Each row is a point. The window is the flat piece filled in between its corners: a triangle in 3 columns, a solid with four corners in 4, and so on. A path goes straight from each point to the next, and from the last back to the first. After which points does the path pass through the window?

Window, 3 rows:
[[-6.0  2.7 -4.5]
 [ 1.2 -2.2  0.9]
 [ 2.1  0.5  0.2]]
Path:
(1): [-2.2  1.5 -4.9]
(2): [ 2.8 -2.9 -1.5]
(3): [-0.3 -1.2  2.3]
(4): [-6.3  5.4 -0.9]
(5): [-2.6  1.7 -5.3]
(6): [-0.3 -0.9 -4.1]
(7): [-0.7  2.8  1.4]
(8): [-4.7  3.5 -1.7]
Through the window after points: 2, 6

Window, 4 rows:
[[-0.3  0.9  2.4  0.0]
 [ 2.6 -3.2  0.6  0.2]
 [ 4.3  1.3  0.1  0.4]
 [-4.3  7.0 -4.0 -2.1]]
Path:
(1): [ 3.1  0.8 -1.3  3.9]
(2): [ 2.8  0.9 -0.1  2.9]
(3): [ 4.7  1.5  0.2 -3.0]
(4): [-3.8  4.9 -1.6 -3.7]
(5): [-4.0  5.1 -2.3  0.1]
(6): [-5.3  4.3 -3.4  2.5]
(7): [-3.3  5.3 -1.8 -3.2]
(8): [ 2.6 -0.7  1.4 -1.8]
Through the window after points: 2, 8

Window:
[[ 3.0 -3.4 -7.4 -4.4  3.9  0.3]
 [ 1.0  5.8  0.4  2.8 -2.3 -0.9]
 [ 4.7 -3.8 -2.3 -6.1  4.1  3.4]
 [-1.0 -0.9 -0.8 -4.7 -5.2  0.2]
 [-5.7  8.0  1.5  1.7 -1.0 -1.1]
 [ 2.2 -4.4  0.6  2.0  3.6 -0.9]]
Path:
(1): [ 0.5 -1.4 -3.7 -1.2 -0.8  3.1]
(2): [ 2.7  0.6 -2.7 -3.5  2.0 -2.8]
(3): [-2.0  4.7  0.9 -1.0  1.0 -4.4]
(4): [-2.9  2.4 -0.3  1.3 -1.4  2.5]
(5): [-0.8 -2.1 -5.5  0.5 -0.5  4.8]
(6): [ 2.0  2.5 -1.8 -5.5  2.5 -2.7]
(7): [-0.2  3.3  0.8  0.3 -1.1 -2.5]
(8): [-1.7  3.3 -2.1  0.8 -1.4  3.6]
(9): [ 0.1  3.7 -1.3  3.2 -2.1  1.8]
(10): [ 0.3  5.2  1.4 -0.5 -1.3 -3.0]
(11): [ 2.8 -1.1 -5.9 -5.3  4.0 -2.0]
(12): [ 1.0 -4.1 -4.9  0.1  1.1  4.1]
Through the window after points: 1, 3, 7, 9, 11

Window, 8 rows:
[[-6.5  0.5 -0.2  0.8  6.5  2.1  4.5  2.2]
 [ 0.6  3.7 -0.5 -5.1  2.5 -1.1  2.1  5.9]
 [ 1.1  1.2  0.4  1.7  2.0 -4.8 -2.8  0.1]
 [-3.0  2.1 -4.5  0.3 -1.7 -2.6  0.8 -2.1]
 [ 2.5 -0.8 -1.8 -3.4  2.7 -6.5 -0.6  3.7]
 [-3.6 -3.1 -3.0  1.7 -3.7  1.9  4.5 -2.4]
 [-2.9  4.3 -1.5  0.6 -1.3 -3.6  4.9  1.2]
 [-3.7 -5.7  2.7 -1.0  2.9 -2.2 -1.8 -4.1]]
Path:
(1): [-0.5  1.9 -1.7 -0.9  1.0 -2.0  3.7 -0.2]
(2): [-6.3  3.1 -0.9  1.9 -3.7 -5.9  2.5  4.5]
(3): [-3.5 -3.3 -2.1  0.4 -0.2 -4.3 -0.9  6.2]
(4): [ 0.9  6.0 -0.8 -2.2  3.5  0.0  4.7 -1.2]
(5): [ 2.3 -0.3  0.7  1.6  5.3 -1.2  2.9 -3.2]
(6): [-4.6 -0.7 -2.3  0.3 -1.4 -5.6 -2.7  2.4]
(7): [-3.8 -4.8  1.7  0.2 -1.5 -1.4 -1.9  2.8]
(8): [-1.1  2.4 -1.2 -2.0  4.0 -3.1  3.8 -3.6]
Through the window after points: 1, 7

Window (9 x 9):
[[-2.2 -5.3  2.6  6.3  1.8  3.0 -2.8 -0.1 -2.0]
 [-1.9  0.0 -3.5  0.8 -1.1 -3.2  2.6 -0.4 -2.7]
 [ 3.6 -3.3  4.1  3.5  3.8  1.7  0.7  0.3 -0.7]
 [-6.9  7.3 -1.2 -6.0  1.0 -4.4 -4.2  4.0 -1.8]
 [ 2.3 -8.4  2.8  1.7 -0.8  0.2 -2.1  1.4 -1.8]
 [-1.2 -2.5  4.3  1.5 -3.3  0.6  1.9 -2.3 -0.2]
 [-3.3  5.1 -2.0 -1.2 -4.1 -0.5  1.4  6.1 -2.4]
 [-3.4  7.4  0.5 -0.6 -2.3 -6.0 -3.4  3.4 -5.6]
 [ 3.4 -2.4 -0.8  3.2 -2.8  2.7 -1.7 -2.5  0.6]]
Path:
(1): [-1.0 -2.2  3.0 -0.3 -1.3  5.3 -1.1 -3.0 -6.4]
(2): [-0.6  2.2 -1.0 -0.3 -0.2  2.0 -0.5  1.0 -8.6]
(3): [-0.6  1.5  0.0  1.5 -3.5 -1.9 -1.5  1.6  1.3]
(4): [ 0.3  1.2  3.9  3.3 -0.5 -6.1 -3.7  3.4  2.4]
(5): [-2.5  1.9  0.3 -1.4 -0.3  0.8 -1.9  1.3 -5.5]
(6): [-2.5  2.0 -0.1 -3.3  0.0  3.1 -1.9  0.8 -5.3]
(7): [-2.6  1.7 -0.8  1.5  0.3 -4.5 -1.7  2.8 -0.6]
(8): [ 2.6 -0.6  2.2  4.3  3.6 -3.5  0.2  4.0  2.0]
Through the window after points: 2, 8

Window, 11 rows:
[[  3.7   1.6  -1.6  -4.8   3.9  -3.1  -0.2   3.9  -3.7   2.1  -2.4]
 [ -1.4  -3.0  -2.4  -4.1  -3.2  -0.3   0.1  -1.9   2.9  -0.4  -0.5]
 [  0.6   2.3   2.0  -4.0   3.2   1.9  -0.7   2.3   2.2  -3.4   2.8]
 [ -2.1  -2.7 -11.9   5.9   2.7   3.5  -1.5  -7.3   1.1   0.2  -3.4]
 [ -3.2   5.1 -11.6   4.4  -5.2   1.2  -0.9  -8.0   3.0   1.6  -3.1]
 [ -2.3   1.9  -0.9  -7.0   0.5  -2.2  -1.9  -0.7  -1.8  -5.1   6.5]
 [ -5.8  -3.0  -3.4   2.9  -5.8  -1.8  -0.4   2.1   3.8  -6.7   2.9]
 [  4.3  -0.8  -2.5  -3.0  -1.0   2.5  -2.2   1.5  -2.1  -3.1   2.6]
 [ -2.9   0.7   0.1  -3.2  -2.3   0.5   1.7   2.2  -1.3   1.1   6.3]
 [  1.8  -3.9   0.6   2.1  -2.8  -3.7   5.9  -0.4   1.4  -4.6   1.6]
 [ -0.9  -0.4   3.5  -1.8   0.8   1.0  -4.3  -0.6  -3.5  -3.2   1.2]]
Path:
(1): [ 3.4  1.8  0.8 -2.1  3.0 -6.0 -3.8  2.0  0.7  1.9  2.5]
(2): [ 0.6 -2.8 -0.5 -0.3 -1.2 -1.6 -1.6  0.4  3.1 -1.7  3.9]
(3): [-6.3  4.2 -2.1 -3.4 -1.6  2.9  2.3  2.2 -2.4 -4.1  1.4]
(4): [-2.3  1.4 -3.6 -2.6  0.2  2.6  0.2 -0.4 -2.8 -3.6 -1.1]
(5): [ 1.5 -1.5 -2.8 -0.1 -0.7 -1.2 -0.7  0.2  1.0  2.0  4.2]
(6): [ 0.6  0.7 -3.3  0.4 -1.1 -0.6 -3.8 -2.7  2.1 -0.9  3.3]
(7): [-3.2 -0.2 -3.8  0.1 -2.1  1.3  0.5 -1.2 -0.8 -2.2 -0.7]
(8): [-1.6  0.3 -2.9 -4.7 -0.4  1.7  2.0  1.3 -3.4 -2.1  0.6]
Through the window after points: 2, 4, 6, 8
